Each point is reached from the start by the listed moves, each made once or not at all, plus a little noise. Say if it took an odd or an even number of moves. Then give how often each move was made.

Moves:
(1): [65 18 -17 -21 -10]
(2): [-34 63 -17 -8 12]
(3): [0 19 60 -20 16]
Start: [-51 -15 -30 34 -24]
Points:
[-29 75 -6 -18 0] => odd (1, 1, 1)
[-16 68 -68 8 -21] => even (1, 1, 0)
[-89 65 8 10 11] => even (0, 1, 1)
[-43 -23 -24 43 -19] => even (0, 0, 0)

Moves:
(1): [22 8 12 -4 -4 -16 -11 -9]
(2): [-8 43 -8 -8 16 -3 8 14]
(3): [-12 6 34 11 -16 7 -5 -15]
(4): [9 23 -32 59 24 19 -4 -1]
(5): [-11 -13 18 -8 66 -12 -17 -4]
(6): [23 1 10 -17 -5 35 0 -2]
(7): [13 0 8 12 -7 0 28 21]
(8): [10 4 2 7 -15 4 -35 46]
Start: [38 -21 14 -19 -4 -2 -14 -15]
Points:
[70 -2 17 41 76 -11 -18 -8] => even (1, 0, 0, 1, 1, 0, 1, 0)
[74 -25 52 -48 54 4 -41 -31] => odd (1, 0, 0, 0, 1, 1, 0, 0)
[95 -1 78 -8 -53 28 -36 28] => odd (1, 0, 1, 0, 0, 1, 1, 1)
